Each row is a point. To make a cloud, some directions were put in groups of two or more. Within a group, all points are equally far from the middle, so they leave a hole (a ring in 2 directions, a hollow ball in 3). The other directions are filled evenly. Then the cloud was stretched, turned, moved and blurred a little. How many holes are there, and how many directions does each take, smallest first?

Cloud (22 x 3)
[[ 40 -18  24]
 [ 26   5  46]
 [-54  14 -32]
 [  5  28  52]
 [ 54  25 -32]
 [ 59  27  22]
 [ 64   8  11]
 [ -5  65  14]
 [-15  56  33]
 [ 38  39 -37]
 [ 36 -33  -3]
 [ 35 -19  28]
 [-28  40  42]
 [ 57  -3 -28]
 [-38 -26  23]
 [-56  38   0]
 [-20  60 -14]
 [ -8  31  51]
 [ 38 -23  20]
 [ 23   0  45]
 [ 41 -30 -14]
 [-36  45 -26]]
Holes: 1 (3)

Cloud (22 x 3)
[[-32 -38 -20]
 [-35  23 -33]
 [  8 -50 -45]
 [-20 -45  11]
 [ 39 -30  53]
 [ 46 -45   7]
 [-40 -19 -43]
 [ 27 -40 -42]
 [-19 -36  26]
 [ 24 -54 -28]
 [-24 -42 -44]
 [ 10  40 -14]
 [ 29 -17  61]
 [ 12 -57  24]
 [-42 -17 -14]
 [-23  20  27]
 [-17  -4 -68]
 [-36 -31 -36]
 [ 15 -29 -58]
 [-42 -19 -31]
 [-12 -55   0]
 [ 46 -14  49]]
Holes: 1 (3)

Cloud (30 x 4)
[[ 61   8 -27  23]
 [-33  16  36  23]
 [ 26 -26 -27 -61]
 [ 56 -40  -1 -23]
 [ 20 -61   2  10]
 [ 16 -54   5  20]
 [-26  13  44  -9]
 [ 61 -25 -26 -34]
 [ 30  57  39   4]
 [-41  17  26  -6]
 [  1 -53 -41  -4]
 [-18 -33 -29 -37]
 [ 51 -49  -6 -27]
 [-12  23  46 -25]
 [-31  65  -8  22]
 [ 23 -20 -26  49]
 [-26  37 -36   8]
 [ 62   6 -32  17]
 [ 28  61  39   4]
 [ 17  74  33  -2]
 [  0  73  19  49]
 [ 20  63  39  -9]
 [-36  57   5  30]
 [ 47  43  15  34]
 [ -2 -22  26  36]
 [-28  52  19  46]
 [ -8  -4 -55   7]
 [-27  51  20  47]
 [ 29 -12 -31  49]
 [ 41  -2 -37  42]]
Holes: 2 (2, 2)

Cloud (30 x 4)
[[-22  35  16 -47]
 [ -5 -21   7  35]
 [ -6  52  -8  -6]
 [-18  65 -12 -40]
 [ 24  40 -17   8]
 [-20 -48  51  33]
 [ 52  40 -56  24]
 [ 58   8 -24 -38]
 [ 16  -5  72  62]
 [ 29  13 -24 -79]
 [-16  13  13 -25]
 [  9  17 -25  28]
 [ 28  -1  17   5]
 [ 15 -32   1 -45]
 [ 52  -8 -53  25]
 [ 51 -15 -48 -11]
 [ 27  22 -11 -48]
 [ 39  37  49  20]
 [ 25 -47  27  -4]
 [ 38  -5   1  36]
 [ 31  30  53  30]
 [ 37  35 -37 -30]
 [ 14 -21  56  78]
 [ 18 -60  25 -36]
 [-28 -33  56 -36]
 [ -3  61 -13 -49]
 [ 44  14 -45 -23]
 [-20  -6   5 -25]
 [ 41  55  25  32]
 [-15 -33  52  21]]
Holes: 0
